Every row gives one point. Any point is a mix of the corners, with weights that add up to 1. It lies inside the corners' shape when no weight is negative. Is each point inside? If not, which corners have a negative weight?

Corners:
(1): [ 0 10]
(2): [ 38 -60]
(3): [-34  12]
Points:
[-16  -5] => inside
[-43  26] => outside (2)
[-40  20] => outside (2)
[-28   7] => inside
[ 10 -36] => outside (1)
[-20   4] => inside
[ 0 -1] => inside
[-8  5] => inside
[ 11 -44] => outside (1)

Corners:
(1): [17 18  9 28 14 22]
(2): [-10  -7 -10  -7 -36  43]
(3): [  8  23  13  -1 -36  12]
(4): [-19  25  -7 -15  35 -24]
(5): [  8  37 -12 -18   8   4]
(6): [  6  -5 -36  26  15 -21]
(7): [ 14 -20  -1  -8  -2   3]
Points:
[  4  17 -11   5  16 -14] => outside (2)
[ -3 -24 -15   6   0  19] => outside (3, 5)
[12 10  1 16  8 12] => inside
[ -7 -24 -12   7  -9  30] => outside (3, 5)
[  5   3 -15  10  -3  -3] => inside
[ 14  11  14  -3 -38  60] => outside (4, 6)
[ -5   6 -13  -8  -3  16] => outside (3)
[12 11 -3  5 -8 16] => outside (4)

Corners:
(1): [-2  1 13 -1 -4 16  1 -7 36  0 14]
(2): [  0  -5  -3  -3   3  10   6  -6 -14   6 -13]
(3): [ 12   2  11   5 -16 -13   0   3 -11  -5  -2]
(4): [ 15   3  -2  -5   5 -21  15 -13  -9   5  -3]
(5): [ 17   2   5   8  -5 -12   4   8  -9 -42  -5]
(6): [ 17  13   6  20   1  -5   0 -10   5   5   3]
(7): [ 12  -4  15   1  17 -12   0   6  -2   2  -8]
(8): [ -4  -3  -3  -9   8 -14 -11  -4  -2  -5   1]
(9): [  8 -15 -22   5   1   5  16  -8  41  10 -11]
(10): [-27   4  15  15   4   2   0   0  -9   9  60]
(11): [-19   1   7  -5   0 -11   9   3   1  -4 -11]
(12): [15 13 -2 -2 -3  7 -2 10 -1 10  2]
Points:
[  1  11  12   7   7   0  -3  -3 -12   1  30] => outside (3, 9, 11)
[ 3 -3 -3  1  3 -6  6 -1  0  2 -6] => outside (1)
[  3  -1  -3   4   3 -11   6  -1   3   0   5] => outside (1, 2)
[ 6  2  6  4 -1 -1  5  1  2  0  2] => outside (8)

Corners:
(1): [  5 -21  17 -17  36  27 -28 -17 -24  -9  -5   4  -2  12  -6   2  22  23]
(2): [  4  17   0  -3 -23 -14  -9  35   8  23  -1  -5   5  21  -9  11  12   0]
(3): [ 27 -17  14  -7 -10   2  -6 -25   1  48  -5   1  -9   6   0  13 -16 -20]
(4): [ 24   2 -22  39  -4 -20 -22  -7  -3  45  -4 -34  12  -9  -4  -8 -23  10]
(5): [-24 -24  -5 -24   9   6  -1 -23  14   1  -2  -2  24  14   7   6  33  -9]
(6): [ 40  -1  24  16   6 -27   4  16  -1  33 -10  17   9  20   5 -11  15  25]
(7): [-19  12  17  30  11  28 -22  -1  10  45  11  -3   5  28  -1   1  30 -36]
(8): [ 24  -2  -3 -11 -29   2  -6  12  23  21   8  16   8   7  28 -15  -2 -22]
(9): [  7  17   5 -21 -34   7 -20  -3 -10  10 -24  -1  27  20   8 -15 -26 -33]
(10): [  0  -1  20  33 -18  -3 -20  12  17   5  -4   3  27  -4 -27  31  25  -3]
(11): [ -7   2 -20 -17  -1  25  16  -4  12   6  -9  32  11   8   5 -15  -6 -39]
(12): [ 19 -23   8  13  -7 -10   2  19  -3  20 -16 -29  -3   6  -4 -11  27   8]
(13): [-38  -9 -18  20  37 -17   9   3 -12 -18 -13 -19  -4 -29  33 -31  -1   5]
(14): [-11 -29  11  -4   4   3   1   4 -43  37  -2 -17  24 -16 -23   5 -22   9]
(15): [ 39  -1  10  -1  30 -31 -30  11  -8  19   7  48  29  -1 -15 -11 -36 -28]
(16): [ 14 -55  12   0   5  -4   1 -25 -21 -32  27  44 -21  25  -1   6  25  16]
(17): [  1 -15   2  26  60  25 -14  -3 -16 -26  17   6  17  14   3   6 -17 -12]
(18): [  6  30  15   4  -1 -24   8   5  14  -4   8  -3  19  -7  -9 -14  39   6]
(19): [ -5 -30  14   9 -12 -14   7   2   2  -1  -3 -12  -7   8 -11 -23  -5  27]
Points:
[ 15  -3  10   7   1 -11  -4   9   0  21  -4   5   7  11   1  -3   7   4] => inside
[  6 -14   7   9   1  -5  -4   6  -2  10  -6  -8   4   4  -3  -7  11   3] => inside
[  6 -11   6   9   6   1  -7  -3  -2  14  -2   1   8   5  -1  -4   3  -6] => outside (2)
[  3   0  -1   5   8   1 -11  -3   0  10   1  10  14   2   5  -2  -2 -12] => outside (12, 19)
[ 21   1   7   5  -5 -10 -14   2  -4  33  -5   8  12   1  -5   2  -3 -10] => outside (5, 17, 19)
[ -9   3   9  -6  52   3  -1   6 -27  -5  -4  20  17  23   5 -17  30  -6] => outside (3, 4, 8, 10, 19)

Corners:
(1): [ 18   1   5   9 -32   6  36 -25   9 -18   4  27   1 -39   7 -18   4  44
   4  36]
(2): [-19 -57   4 -29   0 -10   6  18   8  27 -32   4   3 -23  -7  15  14 -42
 -44  -4]
(3): [-23 -14 -29 -11 -15   3  -6  17  13   9  -2 -26 -28 -33 -13  15  27  -8
 -40 -32]
(4): [ 35 -28 -34 -20 -30 -11 -22  17  -6   8  -2   4 -19 -14 -26  30  25 -29
  -8  -5]
(5): [  1 -32 -27 -14  33 -17  -6  27  18  21 -25  17 -19 -37  12  27  32 -18
   9 -37]
(6): [ 20  18 -22  55  -6  18   6  -3  14  -6   7  23   5 -38 -20 -22 -22   2
 -14  41]
(7): [ 17 -42 -23 -20  -7  -2  -9  -7  24   4 -44 -34  -9 -16 -39  12  32 -35
  -5 -40]
(8): [ 19  51   6  14 -16  36  34 -21  24  44  44  24  43 -26 -21 -41 -23  30
   6  44]
(9): [-23  -7 -21  20 -11 -35 -16 -17  10 -20 -21  -7   9  34  -3  23  37  -5
  -2  14]
(10): [-15 -30   2 -16   9 -16  -2  15  -5  -1 -30 -10  -6 -15 -16  45 -18 -10
   9 -31]
(11): [ 23  31 -12  13  -6  34  35 -21  31 -13  58  13  10 -18  19 -20 -32 -19
  -3  32]
(12): [ 14  -2  -1  15 -17  40  -7  -4  -6  16 -32 -10  -3  24  24  23  21   4
   3  23]
(13): [ 29  25 -19  13   6  28  60 -28  16  19  19  36 -13   0 -18 -11 -25   8
 -20  26]
(14): [-13 -34 -48 -50  12 -14 -20  10 -11   6 -45 -25 -13  -9  -2   6  14 -22
 -11 -10]
(15): [ 15 -44 -14  -7  11   8 -17  23  -3  -1   0  -9 -13  11 -22  -8  28   2
 -23 -19]
(16): [  9  14   1  21 -46  14 -12 -42  30   3  21  58  -9 -14  -3 -32 -34  17
  -3  16]
(17): [ 17  26  -6  11 -22 -22   6  25  25 -10 -45 -13  15  22  19   2   1  16
 -30  -1]
(18): [  3  26  -7   5 -17  31  33   9  25   1  16  46 -23 -21 -28 -39 -10  -3
  18  42]
(19): [  7  39   7  -1  12   4 -35  -6  -8 -33 -37 -17  18  13   5  31  38  -8
 -35   8]
(20): [-23 -25 -42 -18 -13  10   5  17  -6 -17 -22  15  33  -8 -14  17  13 -25
 -27 -43]
(21): [ 15  26   4  18 -17 -15   4  -8 -32   7 -21 -11  10  11  15 -11  21 -20
  -7  -7]
Points:
[-15 -13 -14 -21  -4   1 -10   7  18  -6 -17  -6   4  -7   4  14  24   7
   7 -20] => outside (2, 4, 6, 13, 21)
[-15 -52 -33 -19   1 -41 -36  31   5  16 -26 -33  10  -7 -12  20  17 -39
 -24 -59] => outside (1, 12, 13, 18, 19)
[ -3   5  -7   5   3  -1  -5   6   8  10 -18   2  -7  -4  -3   4  11   3
 -13   7] => outside (1, 4, 7, 11, 20)
[  6   3 -10   5 -10   4  10  -2  13   1  -8   6   3  -9  -4   5   3  -7
 -11   4] => outside (14, 15)
[  7   3  -7   5 -18   5   0  -2   4  -4  -9  -4   7  -4  -3  -3   5  -6
 -11   9] => outside (5, 13)
[  6   1 -17   2 -13   1  -2   0   5   4 -17   4  -2  -6  -6  -5  18  -6
 -17   6] => outside (10, 11)
[ 10  -6 -17  -3  -9  -2  -8   2   5  -2 -12   2   1 -10  -6   4  11  -6
   3  -2] => outside (2, 3, 13)

Corners:
(1): [  0  32 -19   2  19 -35   3  -4 -31 -23 -36  25  -8  21   3 -36  15  21
  20  49]
(2): [ -2 -16  30  16   4  -6   8   5  25  19  28   2   8  24 -16  -4  34  33
  -2 -27]
(3): [-28 -35   6  42  18 -11  24   7  21 -10  -4  43   5  32  23 -12  38   4
   2 -22]
(4): [-23 -35  46  11  -7  -8  18  18  20 -29  -1  -5  29  11  -3  22  25  35
  12 -34]
(5): [  7  10 -17  -8  29 -23 -11  -4 -14 -10   1  34 -12  19  32  17  -2  -1
  40  11]
(6): [  5 -11 -14  22 -13 -35   0  14   0 -16 -28  14   7  17  10   0  36  14
  45 -14]
(7): [-49 -24  17  11   6 -19   2  33 -14  -3   2  21  24   5   8 -38  58  -4
  32 -37]
(8): [-10  31   4   2 -13  10   0  -6   3   1  26   0 -31  -2 -33  28 -12  -7
  12  20]
(9): [  6 -11   7 -16 -40   2   5 -11  10 -12  18 -27 -12   9 -22  -3 -10  -3
  -4  19]
(10): [ 25  13  -4  -8   1 -26 -22   7  26 -12  -2  10 -33 -11  23 -14 -10  10
   9  26]
(11): [  7  -6  23   4 -13  30 -16 -14  15   6   0  -8  12  -3  11   6   8  17
  -5  16]
(12): [-10  20 -21 -45   8  -7   2   7  -5   4  -8 -11 -14 -15  21  13 -21  -4
 -18  36]
(13): [-11 -41  18 -12  -6   6 -16   8  28   5  35  -3   6  -8 -37   9   9 -18
 -19  16]
(14): [ -8  18 -14 -32  -7   4   5 -45  18   2  32  -7 -23 -26   0  26   1  -2
 -12  34]
(15): [ 12  23  12  -8 -35 -12  -3 -16  36   0  29 -22  16   4 -14   9 -12 -22
 -14  31]
(16): [ 23   9  -6 -20   9  -3  18 -28  -2  25  -1 -30 -60 -31  -2  19 -24 -27
  -6  45]
(17): [  8  -2 -14   6  -8 -39  37  13 -19  -7 -11  33   7  -4  14 -26  -1  -2
  29  19]
(18): [  9 -13  15  27 -20  -5 -17   6  -2 -12  26  -3  11   6 -13  11  18   1
 -16 -21]
(19): [ 18   7   5 -20  -5 -15  11  39 -21 -29 -27  44  -2  19  14 -17  39   1
  26   5]
(20): [-26 -17  39  11 -22 -17  -3 -12  14   3 -20  16   2  36 -23  -2  28  18
   3 -28]
(21): [ 10   9  -8 -21  19   3   7 -10  11 -11  -2  -3 -13 -20 -11  -4 -12 -22
   3   4]
Points:
[ -6 -29  27  11 -17  -9   7  15  19 -15   7  16  21  15  -7 -10  38   9
   7 -22] => outside (1, 5, 8, 12, 16)
[-7 -4  5 -8 -5 -4  5 -3  6 -4  5  5 -8 -4 -6  0 15  3  1  8] => outside (5, 15)
[ -2  -8   6   6  -4 -14   2   4   9 -10  -3   8   0   7   5   1  17   9
  13  -1] => inside
[-4  0  5 -7 -2 -5 10 -5  4 -1 -1  5 -6  4 -3  2 10  1  8 11] => outside (10, 18)
[-5 -4  6  0 -8 -9 -5  2  7 -8  2  3 -1  5 -3  3 13  0  6  3] => outside (2, 17)
[ -2  -4   8  -1  -5 -10   4   8  12 -15   8  10   8   6   2  -5  16   6
  14   7] => outside (12, 16, 18, 20)
[ -1  -1   6  -2  -2  -9  -3  -3   6  -2   5   2 -10   6   2   6   9   1
   4  12] => outside (17, 21)
[-16   0  -9   2  21 -34  22  23 -16   3 -15  41  -1  26  -4 -22  29 -14
  31  -2] => outside (4, 9, 10, 11, 14, 18)

Corners:
(1): [-22  14 -25  17  -7   9   9 -19  -2 -14 -19 -25  -6 -17   7   0  -9  -4
 -27 -26]
(2): [  6  -5 -21  29 -18  -3  13   5  -1  -8 -21   8   0 -47   9  32  21 -12
  -4   9]
(3): [ 30 -13  -4  44  -3  -6   1   6  28  23 -13   1   4  -8  11  20 -18  11
 -24  -9]
(4): [ 24  -1 -52  25  -3 -14 -12   7  21 -31   0  15 -19 -31   8  16   1 -19
 -14 -13]
(5): [ -7  15 -13   1  15 -22  -2  10 -36 -24   5  32  -8 -17  -8   7   8  26
  27  27]
(6): [  9 -10   6  35 -17  10 -14  -9  41  -4 -32  13 -12 -20   5 -15   1 -31
 -12   7]
(7): [  0  -7 -11  20  18 -11  11 -24  18  -5   6 -24   3 -14  15   4  12 -11
   2  -5]
(8): [-20  34 -15 -51   0  16   4  40   4   1  31   8 -23 -19 -16 -12  18  34
   5 -14]
(9): [  7 -18  -8  14  -6  28  16 -14  -2  -8  -7  21  -3 -19  16  11  -7 -16
   2   2]
(10): [ 17   7  -5  -1  14  13  34 -34   5 -27  -2  42 -20 -30   9 -18   0  -6
  -8  -7]
(11): [ 35 -32  26   5 -21 -46 -17  -2  39  -6   6 -26   1 -14  -8  11   0 -12
 -21 -20]
(12): [ 29 -11  25 -18  13 -37 -24   3  10 -10   1  -3  60 -17 -11  20 -20   6
 -26  -1]
(13): [ 13  26  29   2 -16 -33 -22  23  17  -8   6  -7  21 -12  -5  16  11  -4
  10 -25]
(14): [ 14  44 -29   0  10   9 -16  35 -45   0   8  -5 -34 -32  -1 -34  -2  10
  -1 -24]
(15): [ 17   6   3   6 -14 -20  -3   9  11  31  -6   1  -8 -23  37  16 -13  -3
  -4  -8]
(16): [ 36 -12   3  10 -36 -28 -57   3  15  12  -4  -8  36 -36   9  23  -6  17
 -20 -27]
(17): [-10 -12 -17  27  -7   4  22 -28  -8   0 -11  43 -10   3   9 -10  34 -22
  -7  -7]
(18): [ 38  -9 -30  -7  -2   9  -6 -12  16  28 -30 -20 -12   0 -12  43 -17 -23
 -18  -5]
(19): [-20  51   1  -3  27   9  -9  41 -16  11  48   4 -22 -22 -17  15   6  29
 -12  -4]
(20): [ 12  -6  -7   9 -13  -4 -20  -2   3 -11 -31  12 -14  16  25   7  18   9
 -16   9]
(21): [ -6  50 -25  -6   8   6  23   6 -39   1  57  30   5  -2 -13 -16  22  10
  -7  20]
Points:
[ 24  -7  -3  19  -8 -37 -17   3   7   6  -1  -3  18 -13   3  34   9  -3
  -8   2] => outside (1, 6, 8, 9, 10, 14)
[ 14   4  -8   3  -4 -12 -14   9   5  -3   5   2  -4 -16   1   9   9  -2
  -6  -4] => outside (1, 3, 10)
[  6   4 -17   7   6   6  -3   0   2  -3 -12   0  -7 -26  10  10 -10   7
 -10  -4] => outside (11, 13, 17, 21)
[ 13   3 -10  10  -4  -6  -8   5   5   4  -4   0  -1 -13   4  11   0   0
 -11  -5] => outside (10)
[ 49 -15  -1  16  -7 -15   2  -6  11 -17 -27  21  -5  -6  15   8  -6 -23
  -3  18] => outside (1, 7, 8, 16, 17, 19)
[ 14   4  -2  -3  -1 -11  -6   5   3  -6   5  10   5 -19  -1   9   5  -2
  -6  -1] => outside (1, 3)
[  6  14 -15   2  13  11   6  -1   4  -8   1  14 -13  -8  -4  -4   0  -1
  -9  -3] => outside (2, 11, 15, 16)
[  8   2 -10  27   5   1  17 -23  -5 -33 -14  33  -2 -15  14 -14  11  -8
  -5   3] => outside (8, 11, 15, 16, 18, 19)
[ 17   9   0  -2  -3 -13 -15  11   5  -3  10   1   4 -23  -1  10   1   5
  -6  -4] => outside (1, 3, 17)

Corners:
(1): [ 27   1   9  18  -2   5 -23  24  28  46 -25  40 -13  19  -1   8  14  38
 -20  -5]
(2): [  1  21 -30  -5 -32  -8  -5  12  -5   7  19  31 -26  30 -10  12  25   0
 -19  16]
(3): [ -2  28 -24 -18   1   6  13  -7  -4 -22  -1 -23  13  36  18  14 -13 -17
 -28 -19]
(4): [ 14  11  27  40  13 -17   1 -15  27   2  -6  18   9  -8  12  21  -2  23
  -7  10]
(5): [ 33   2 -11  12 -16  17 -28  10  31  -7  32  -3  21  -2 -13  30  35  -2
   4  -7]
(6): [ -1 -12 -18  -7  12   5  10  29  23   4  26   4  13 -15 -23   0  18   0
  40  18]
(7): [  9   0  -8  27 -34  28  -2 -26 -29 -25  -1  13 -29  -7  27 -22 -30 -11
 -25  -2]
(8): [ 27 -14  32  35 -29 -20   0  -6  43 -10 -35  18   2  16 -10  12   9  29
   6  11]
(9): [ -9  16  27  30 -21 -26   9  28   1   0 -55  26  19  28 -43  15   6  24
 -42  17]
(10): [ 18  40 -11   1 -29  12 -25   9 -15  34  37  32 -34 -14 -17  -4  14  -8
  30 -36]
(11): [ 22  10  11   6  11 -22  -4  17  16  14  21  37 -34  -3   7  -3  20  -5
 -16 -29]
(12): [ 29  24   7   0  24 -23   2   8 -24  -5  22  12 -20  27   9  25 -28   2
 -25 -15]
(13): [ 30  -1  19  12   4  35  -6 -10 -11 -29   4 -29  21  18 -31   7  12  26
 -27 -23]
(14): [ -5 -22  -4  47   3  14 -28 -17 -18   3 -17  23  25  29  -4 -17  -2 -15
   0   6]
(15): [ 15  20 -23 -14  -1  -4  29 -10 -40 -34 -29   6  22   7 -21  40   8   1
  35  -7]
(16): [ 19  31  -2 -23 -19 -18  19  22 -42  24  60  10  43 -20 -15 -33  24 -12
   8  -2]
(17): [ 26  39 -34  -3 -25  20 -24 -30  19 -18 -11   9 -34   2  -7 -23 -14 -11
  13  -3]
(18): [-21  -6 -23 -19 -22  -3 -32  12  -6  -8  30 -14  10 -15 -17  21  27  -2
  25   0]
(19): [ 14 -10  18  40  -3  32 -18 -27 -12 -10 -53 -24   1   3 -28  48  23  17
 -15  33]
(20): [  3 -25 -10   5  -8 -14  29 -20   3  24  23  10  32  -1  -5  16  -8 -20
 -41  28]
(21): [ 17  16  23 -23  -4  24 -23 -29 -45 -36 -17  21  -8   6 -14   2  -7  -2
  36 -14]
Points:
[14  3 -1  7 -5  2 -1 -6 -9  6  8 15 -2 -2 -8  5  6  1  1  2] => outside (3, 5, 9)
[ 15   9   3   4  -7  11  -6  -6 -11 -12  -1   5   2  10 -11   7   4   6
  -5  -7] => inside
[ 14  13   4   8 -16  -8  -6   6  -3  -9   7  20   1   3 -14   1   9   5
   7  -4] => outside (1, 3, 19, 20)

Corners:
(1): [  0   0  27 -13   1   2 -28 -10 -23  19 -31   0  10 -16 -12 -20 -22   7
  -1   5]
(2): [ 18   2   3  -6 -18 -19   3  -3   0 -10   9  33 -12  26  -4  12  12   3
 -28 -14]
(3): [ 32   9 -14   0  -1  21 -12 -18 -10   2  31 -10   1  29 -20  -5  -6 -21
  -9  23]
(4): [-13  -9 -12   2   7  15   4  23  28  -3  51 -24  38  32 -18 -18 -24 -10
  15  13]
(5): [-20 -19  28  19  11  -9  -9 -12 -14 -14  -9  -6  27 -30  -8 -20  13  -2
  13 -19]
(6): [ 11 -17  23   4   4 -13  -3   5 -15   6 -26 -19   4 -24  22 -22  -7 -11
  -2  -7]
(7): [ 16  11  -3 -11   5   5  10  -4  -2  -8   4  29  -5   6   1 -19 -12  19
  -6  18]
(8): [  1  13  -4 -17  10  10   2   1  27  25  14 -18   6  23 -10 -20   7   7
  15  18]
(9): [  2 -24  14  18 -13 -13 -15  23  12   0 -21 -13 -14 -12 -22  -5   4   6
  -7 -37]
(10): [-16 -22   7 -17  -3 -13 -21 -19 -12   1 -20  -5 -15 -28   1 -17  -1  -3
  12 -24]
(11): [ 11  -7  -8  17 -25  -5 -20  23   6 -21  21  10 -19   0   5   7  15  14
 -13 -14]
(12): [ 15  13 -25  15 -22  -1   6  -1   0  -3  -1  29   4  11   3  20  -1   4
 -12 -24]
(13): [-19  23   4  -1  -8  33  13  -9  25  10  32 -12   1  60  -5 -14 -18 -16
   5  44]
(14): [  4  -6   1  -2  16   8  -3  10  11  11  28 -27   1  16  -6   0   1 -25
  48  15]
(15): [  4  13  20  -4 -11  28  13 -10  -2  22  22 -15  -3  -3 -13 -12   5  -5
  19   0]
(16): [  2  25 -22  -6  -9 -15  28  16 -15 -26  14  12 -14   1 -10  12  11  -6
 -25 -26]
(17): [ 11  21 -16  10 -19 -29  14  -6  28 -19  24   0 -20  -1  10  17 -13  17
 -23  -3]
(18): [-19 -19  23  -5 -33  -3 -10  13   4 -16 -45  -2   3 -44  -8 -14   9  -3
  -1 -16]
(19): [ -5 -34  13   9  13  13 -17   7 -12   8  -7   6   0 -35   7   1   0   0
 -11  17]
(20): [ -6   3 -21 -11 -21 -21  32   5 -12  -9   9   5 -22   4 -20   9  23  24
  -9 -16]
(21): [ -8 -11  26 -19   0  18  -4 -10  -6   1 -35 -34   2 -18   4  -8 -15   6
  12 -16]
Points:
[  1   6  -1 -15  -4  12   0   3   0   5  21 -23   2  23 -16 -13   1 -13
  11   6] => outside (5, 7, 9, 12, 17, 19)
[ 2 -1 -1  2 -4  0  1 -1  1  1  7  2  1  2 -7 -4 -2 -3 -3  0] => outside (11, 21)
[-3 -4 12  2 -7  8 -7 -8 -2  2 -4 -7 -6 -6 -6 -6 -2  0  9  1] => outside (2, 4, 6, 8, 16)
[  1   5   6   0   2   1  -6  -1  -4   3  19 -16  -1  12 -14 -16 -12  -9
  13   9] => outside (2, 8, 12, 18, 19, 21)
[ -7  -1  10  -7  -4   7  -7  -3  14   5   2 -10   5   6  -6 -12  -7   1
  16  -3] => outside (3, 6, 16, 19, 20)
